Each point is reached from the start by the listed moves, each made 0, 1 or 2 times, or once backwards (-1), plus a little noise. Say if it took an odd or an even number of moves. Then give how often each move was made.

Moves:
(1): [3 14 -16]
(2): [-1 16 9]
Start: [1 1 0]
Points:
[5 60 -14] -> even (2, 2)
[5 44 -23] -> odd (2, 1)
[-1 18 9] -> odd (0, 1)
[7 12 -40] -> odd (2, -1)

Moves:
(1): [6 -2 -4 -1 8 2 5 -1 0]
(2): [12 -1 13 8 -1 5 -4 5 7]
(3): [-1 -16 7 -10 -3 -8 5 1 12]
(4): [-10 5 -1 13 -3 13 5 -7 -4]
(5): [1 -2 6 -7 -1 3 -3 -1 -11]
(6): [4 12 -7 -6 -12 8 1 4 0]
Start: [4 10 12 0 -2 -3 1 5 5]
Points:
[-10 -20 19 -17 19 1 19 -12 -16] -> even (2, -1, 1, 1, 2, -1)
[42 -16 46 -26 -18 -14 -1 26 47] -> even (0, 2, 2, -1, 0, 1)
[-8 9 23 46 3 16 7 -8 14] -> odd (0, 1, 0, 2, -1, -1)
[9 -1 30 12 3 29 19 -5 4] -> odd (2, 1, 1, 2, 1, 0)
[33 5 36 12 -7 -11 -12 23 32] -> odd (-1, 2, 0, -1, -1, 0)
[24 6 -3 -60 -10 -1 11 14 -9] -> odd (2, -1, 1, -1, 2, 2)

Moves:
(1): [4 -3 -3 1 3 11 -4 4 -11 -9 3 -6 3 3]
(2): [2 2 9 -4 1 4 -4 8 3 12 6 2 4 -4]
(3): [-8 -5 5 -8 -7 0 6 -3 -4 10 -5 2 7 7]
(4): [9 3 2 11 -6 -15 6 -6 -1 -6 3 9 4 5]
(5): [9 -3 -2 -10 4 -3 5 4 6 -2 -1 3 2 -1]
(6): [-13 0 1 6 8 2 0 7 4 -8 1 9 -5 0]
(7): [5 3 -17 3 -5 -1 8 5 1 13 2 10 1 -12]
(8): [5 16 -18 -4 5 1 -8 6 -12 8 8 2 4 19]
(9): [2 5 3 -9 -9 9 -8 4 5 -9 -7 4 -6 -5]
(10): [7 -10 -2 1 -4 4 -15 -1 0 5 -4 1 -8 0]
(11): [-2 -1 -7 -7 -4 -9 -3 2 -1 -1 9 -3 -2 -5]
Start: [-3 -1 18 2 -16 4 -8 -8 1 3 -7 1 13 -3]
Points:
[6 17 24 -7 -5 -32 17 -9 -1 -21 2 27 38 44] -> odd (0, 0, 1, 2, 2, 1, -1, 1, 0, -1, 0)
[-14 -6 57 -14 3 25 -20 12 13 -13 15 -26 14 -34] -> odd (1, 2, -1, -1, 0, 0, -1, -1, 0, -1, 1)
[-29 -23 -29 -13 -14 -15 6 19 18 47 8 33 -2 -32] -> even (-1, 0, 1, -1, 1, 2, 2, 0, -1, 1, 2)
[3 -3 5 -23 -39 11 9 2 16 -38 -18 8 6 -42] -> odd (1, -1, 0, 0, 1, 0, 1, -1, 2, -1, 1)
[-22 23 -1 -10 18 16 -60 28 1 11 20 9 -12 23] -> odd (-1, 1, -1, -1, 0, 2, -1, 2, 0, 1, 1)
